Every row gives one point. Each copy is the shape, with its points in the same order, turned, moved and blurred by noise. Some copies are also mirrored. Which?
In the rows, 128 means zero.

Shape (7 x 3):
[[201 164 137]
 [ 92 100  49]
 [ 98 121 160]
 [159  97 125]
 [134 149  80]
 [132 132 119]
 [116 204 195]]
Copy 1, 7 rows:
[[143  93 184]
 [ 50 122  78]
 [ 83 176 160]
 [128 144 126]
 [ 73  92 133]
 [ 91 132 141]
 [ 81 151 245]]
Copy 1 is: mirrored
Copy 2, 7 rows:
[[221 107 152]
 [ 97  93  64]
 [113 139 168]
 [168 149 113]
 [151  75 106]
 [148 112 133]
 [152  93 238]]
Copy 2 is: mirrored
Copy 3:
[[182 161 100]
 [ 39  96  90]
 [100 131 173]
 [139  93 123]
 [ 92 141  87]
 [105 131 121]
 [134 221 181]]
Copy 3 is: only turned
Copy 4:
[[210 118  98]
 [ 54  98  80]
 [126 161 156]
 [144 102 137]
 [127 126  75]
 [136 135 113]
 [185 224 114]]
Copy 4 is: only turned

Shape (11 x 6):
[[116 117 117 130 117  99]
 [ 50 105 138 130 104 141]
 [154 187 101 170 123 142]
 [190  67 158 160 142 219]
 [146 140 120 166 118 186]
 [188 153 130 193 184 216]
 [ 92 149  90  69 135 105]
 [ 99 155 131 119 134  45]
 [ 80 145 166 161 171  96]
 [ 90 141 200 110 112 128]
 [ 94 156  97 110 109  85]]
Copy 1 (11 x 6):
[[117 127 115 155 126 125]
 [ 61 118 115 109 118 177]
 [181 151  95 163 145 173]
 [213  47 191 124  84 178]
 [184 114 118 136 118 212]
 [249  75 151 159 169 203]
 [121 165  83  94 147 107]
 [ 93 175 131 155 171  97]
 [ 94 122 159 176 197 150]
 [ 97 163 187 110 149 173]
 [104 175  84 126 144 124]]
Copy 1 is: only turned
Copy 2, 11 rows:
[[102 112 134 159 126 115]
 [ 43 123 170 145  78 165]
 [168 149 144 118  85  90]
 [180  37 216 140 105 181]
 [154 109 175 112  76 136]
 [215 106 228  83 109 108]
 [ 76 139 104 117 150 141]
 [ 67 145 126 182 148 100]
 [ 70 148 208 156 121  93]
 [ 96 152 190 179 117 168]
 [ 71 152  97 145 128 128]]
Copy 2 is: mirrored

Shape, 11 rows:
[[167 134  89  74 212  80  79 150]
 [197 147  99 128 110 159  81 163]
 [114 152 247 126 150  93 194  61]
 [129 174 125  92 171 170 136 138]
 [137 225 104 108  95 108  70 138]
 [154 182 111  73 189 134 169 103]
 [106 102 132 158  86 216 149  61]
 [159  91 187  83 123 134 106 125]
 [145  65 141 131  81  57 175 135]
 [126 122 150  73 170 108 132 157]
 [153 166 100  31 172 125 124 110]]
Copy 1:
[[200 115  63  92 192  68 102 142]
 [157  83 138  85 115 150  83 159]
 [118 186 185 170 187 140 198  26]
 [118 111  99 105 183 156 151 137]
 [109 182 119  50 125 135  76 149]
 [149 136  61  87 179 159 172 100]
 [ 67 100 132 207  86 192 135 117]
 [174 134 166 175 160 128 138 149]
 [166 126 165 153  71  50 183 103]
 [155 131 116 130 187  88 164 156]
 [182 158  59 106 169 142 153 145]]
Copy 1 is: mirrored
Copy 2 (11 x 8):
[[198 117  50  63 141  91  92 177]
 [169 185  87 138 114 153  56 154]
 [150  95 204 175 228  55 167 101]
 [160 194  95 113 159 107 149 123]
 [161 201  96 129 108  47  44 111]
 [203 152  72 131 163  92 167 102]
 [ 71 157 135 168 171 180 118  42]
 [162 111 180 111 138 148 107 146]
 [100  43 128 197 109 116 111 155]
 [152 118 119 102 133  92 147 173]
 [205 133  82  82 122  94 140 108]]
Copy 2 is: only turned

Shape, 16 rows:
[[ 85 168 124  91 127 104 122 147 103  94 127]
 [152 182  78 175 137 110  93 121 174 103 127]
 [160 153 135 123  78  51  78 130 181 191 170]
 [ 90 135 134 117 109 123 137  61 120 135 133]
 [ 95 149 166 206 153  77 159 103 136 140 177]
 [142 131  95 199 165 116 107 123  36 200 168]
 [104 126 109  66 136 143 153 139 134 156  78]
 [118 161  72  79  89 127 135 108  82 150  91]
 [ 78 125 107 109 105 180 179 136 163 142 187]
 [ 79  78 157  92 145  98  95  68  92 125 116]
 [128  87 122 127  96 152 105 150 108  88 134]
 [187 209 149 118 148 119  83 171  71 153 125]
 [ 23 176 103 142 127 139 132 141 161 212 147]
 [219 151 139 182 146 105  88  92 111 146 228]
 [196 199 164 108  64 124  98  95  89  82  64]
 [ 79 131 127 118 138 151 113  69 133  85  94]]
Copy 1, 16 rows:
[[104 159 143 107 107 117 149 116 134 101 109]
 [167 155 126 202 102 111  71  98 134  92  93]
 [160 126 147 174 108  23  74 182 155 155 145]
 [100 113 123 128 109  91 122  74 132 177  95]
 [143 180 151 212 126  76 167  97 132 195  77]
 [137 204  72 175 143  74 122 116  18 178 126]
 [134 105  78  89 158 129 138 104 157 124 129]
 [119 119  61  77  86 100 108 109 113 121 111]
 [ 66 125  79 172 125 157 134 133 179 177 116]
 [ 85  93 163 108 165  68 144  65  91 151 115]
 [106  89 141 157 121 157 127 133  82 124 123]
 [190 208 137 107 100 117 106 133  85 125 181]
 [ 99 190  78 132 178 103  98 150 182 184  56]
 [148 178 144 242  82  66  88 104  70 179 190]
 [196 107 171  80  24 130  88  86  96 128 136]
 [102 108 145 125 132 136 110  42 130 132  81]]
Copy 1 is: only turned
Copy 2 (16 x 11):
[[ 63 122 102 120 126 129  70 143  86 145 132]
 [104 167  64 167 105 111  80  85 200 144 141]
 [147 183 131  98  61  37  65 131 164 177 153]
 [115  92 135 104 134  94 113  74 111 149 150]
 [ 98 140 143 176 148  72 143 125 150 132 215]
 [204 118  80 190 108 127 155 158 117 173 184]
 [ 86 124 151  84 123 160 107 123 110 189  88]
 [106 111  91 108  78 141 101  91  74 195 102]
 [ 59  69 144  70 107 144 125 137 161 185 198]
 [150  73 142 111 177  87  96 123  81 126 114]
 [118  70 110  99  73 132  98 152 149  98 115]
 [153 230  81 134  84 166  76 159  94 137 144]
 [ 89 107 175 147 118 159  64 115 145 239 200]
 [196 182  60 119  94  84 144 138 168 100 214]
 [123 183  92 112  50 129  88  58  69  72  86]
 [ 99  74 122 122 160 137  89  68 127 111 115]]
Copy 2 is: only turned
Copy 3 (16 x 11):
[[155 191 153  99 138 130 134 126 132  86 144]
 [150 117  89 167 130 139  97  80 147  76 157]
 [142 158  89 112  98  62  99  45 177 167 192]
 [ 79 157 149  99 118 135 144  80 108 125 131]
 [102  87 195 169 107 100 131 101 135 129 177]
 [158 120 157 169 179  75 126  93  25 164 191]
 [119 217 120 111 166 148 144 123 141 164  85]
 [140 231 104 109 137 137 161  87  84 121 130]
 [ 69 142  99 109 136 144 172 181 139 156 157]
 [100 148 190  47 138 115 106  71  99 134  91]
 [169 123 114  66 127 166 117 134 104 139 138]
 [210 192 147 128 200 135 135  65 135 137 206]
 [ 48 201 140 170 140  94  99 162 132 147 168]
 [156  52 116 131 150  93 152  31 122 145 229]
 [195 204 137  84 115 218 148   7 135 107 179]
 [ 93 145 150  93 145 192 110  96 118  82 104]]
Copy 3 is: only turned
Copy 4 (16 x 11):
[[102 147 128  98 145  84 124 109 119 129 179]
 [148 155 119 184 114 137  94  86 179 148 136]
 [169 125 114 114  13  75 121 123 205 161 136]
 [129 117 141  94  94 132 166  62 101 148 144]
 [108 176 206 144  49 149 145  85 130 177 193]
 [117  89 145 168  56 137  86 127  75 247 188]
 [125  86 132  68 160 133 157 142 140 156 142]
 [145 108  74  98 149  97 156 113 104 178 129]
 [152 121 108  84 104 192 165 111 134 103 209]
 [ 78  64 183  90  90  88 159  68  96 130 139]
 [131 103 125 132  90 126 118 142  78  82 142]
 [175 124 149 110 115  71  38 152 108 201 156]
 [ 78 150  88  61  83 175 140  97 177 185 196]
 [211 100 173 189  14 108  70  83 124 172 188]
 [194 174 131 103 129  54 104 102  74 143  59]
 [103 118 149 106 137 142 139  48 100 112 117]]
Copy 4 is: only turned

Shape, 18 rows:
[[148 124 190  72 131 190 142 178 142 178 161 101]
 [ 55 157 121 191 188  76 152 175 169 184 131 138]
 [ 83 152 116  78  68  95 106 210 182 118 159 150]
 [144 105 174 154  96 187 160 154 102 161 154 161]
 [ 79 137  73  75 144  99 133 152 134 109 164 135]
 [ 86 173 152 155 101 110  64 163  78 164 109 134]
 [124  63  93  87  75 201 131 179  68 104 120  88]
 [153 147  79 106 105 107 103 155  68 111 110  79]
 [ 51 130 193 111 100 194  53  98 138 112 126 133]
 [155 152 176 147 147  79  76  99  88 115  90  75]
 [159 112 186 133 182  83 102  99 151 115 147  57]
 [ 86 165 151 159 156 181 106 202  63 135 132 143]
 [ 59 115 107 161 162 196  80  91 101 164 173  96]
 [155 141 109 150 172 153 100 104  94 153  64 118]
 [ 38 116 114 190 150  87  80 186 183 104  80 144]
 [142  90 169 113 188 120 155 104  62 202 123  75]
 [ 56 175  65 171 139 146 121 184 165  94 122  48]
 [156  74 176 120 179 156  52 123 132 179 135 126]]
Copy 1 (18 x 12):
[[114 109 224 110 133 214 142 100 169 181 146 113]
 [114 158 130 159 228  91 209 152 104 203 133 149]
 [ 90 156 172  97 141  65 121 166 178 184 173  81]
 [ 96 149 185 143 101 203 158 163 150 139 136 178]
 [ 95 109 119 111 148  83 128 114 133 152 198  93]
 [ 76 216 133  87 191 148  97 147 137 157 134 172]
 [ 86  78 138  63  73 185  79 178 112 134 142 118]
 [121 169 114  76 117 150  89 122  68 137 159  92]
 [ 84 138 136  99 188 170  77 132 235 108 124 174]
 [167 191 142  87 197 153  88  87  95  95  99 139]
 [206 128 182 121 211 148 131  82 125  98 130 118]
 [ 35 157 160 150 170 182  94 146  93 167 131 171]
 [103 110  86 134 206 216 120 168 153 121 196 170]
 [149 158  85 138 153 195 104  92  95 152 110 156]
 [116 134  98 145 222  55  97 199 141 179  90 146]
 [149 108 159  75 172 213 170  70  69 140 149 183]
 [ 81 124  83 142 211 146 117 190 116 142 126  31]
 [193 123 167 122 177 195  92 110 153 174 153 198]]
Copy 1 is: mirrored
Copy 2:
[[134 169 135  76 160 147 115 220  88 155 114 102]
 [ 69 182 140 194 164  61 155 134 182 207  66 110]
 [ 38 153 133 124  71  93 128 190 166 119 153 142]
 [136 149 154 143 107 174 111 175  71 203  96 138]
 [ 48 115 118 115 135  88 166 113 133 129 135 137]
 [ 52 178 116 210 127 132  72 152 100 117  75 132]
 [ 74  89  77  94  84 213 154 170  64 132  84 108]
 [ 79 135  41 157 106 137 124 114  79 102 120  87]
 [ 90 127 205 143 147 195  77 156 136  72  74 139]
 [140 163 112 199 135 109  90  98  84  74  77  59]
 [163 130 154 153 157  81 111 120 108 106 100  21]
 [ 75 154 117 212 172 165 147 190  80 146  79 149]
 [ 66  82 150 159 216 186  91 118 120 167  73 103]
 [153 136  61 175 165 148 102  99 110 131  59 123]
 [ 64 122 140 216 105  92 154 150 216 125  35 115]
 [135 161 114 109 183 107 112 108  32 168  35  68]
 [ 40 139  89 185 153 168 184 140 202 136 114  56]
 [161  92 135 135 173 106  58 178  96 133  52 105]]
Copy 2 is: only turned
Copy 3 (18 x 12):
[[140  98 214 108 108 170 143 143 101 208 120 108]
 [ 44  76 131 106 210  93 152 131 201 163 150 132]
 [ 57 101 141  76 100 174  89 176 153  86 150  85]
 [ 84  95 188 160 113 167 176 124 105 165  69 166]
 [ 87  92 120  74 112 118 127 137 119 103 197 158]
 [ 57 149  94 135 174 178 107  96 110 152 116 117]
 [123  92 124 159  65 121 115 160  14 137 101 144]
 [137 138  71 131 118 124 154 107  66 101 137 111]
 [ 85 158 191 150 110 164  33  99 121 168 141 178]
 [147 184 117 112 197 127 113  44 104 122 114 119]
 [172 132 196  98 203  98 120  53 120 113 142 111]
 [ 71 139 125 164 177 167 151 168  96 187 138 163]
 [ 85  82 147 205 143 125 110  73 103 192 197 188]
 [160 135  78 145 159 123 139  86 126 179 106 183]
 [ 57 105 101 140 200  88  48 161 187 100 116 148]
 [140  84 150  89 178 100 173  48  61 205 105 152]
 [ 86 143 108 183 140  53 111 174 142 135 195 105]
 [178  68 168 134 182 176  88  69 117 172 111 153]]
Copy 3 is: mirrored
Copy 4:
[[112 141 181  92 131 166 196 159 104 166 132  50]
 [ 75 102 140 193 170  70 139 200 121 187  41 154]
 [119 190  97  69 106  79 170 223 133 142  92 130]
 [104 151 174 140  93 172 140 113  97 159 155 147]
 [113 147  68  94 181 117 132 206 123 140 113 142]
 [136 227 169 128 159 105  83 151  95 162  67 127]
 [145 191  92 124  95 226 103 177  76 114 142  79]
 [202 181  83 128 163 152  98 157  93 155 111  83]
 [ 42 217 176  91 123 133  72 124 150  98 125 104]
 [194 173 181 167 193  83  54 128 117 115 141  90]
 [135 117 156 163 185  67  94 176 140 136 173  54]
 [ 72 173 168 135 162 145  97 138  26 155  89 119]
 [ 49 166 124 145 184 174  55 119 133 192 112 100]
 [165 112 144 148 176 152  61  94 103 130  80  89]
 [ 67 142 108 162 114  41  53 215 112 122  40 133]
 [163 112 208 172 203 190 100 171 126 182 134  75]
 [ 79 191  39 183 162  90 121 168 101 139  55  69]
 [107 108 206  94 136 121  44 134 123 168 136  68]]
Copy 4 is: mirrored
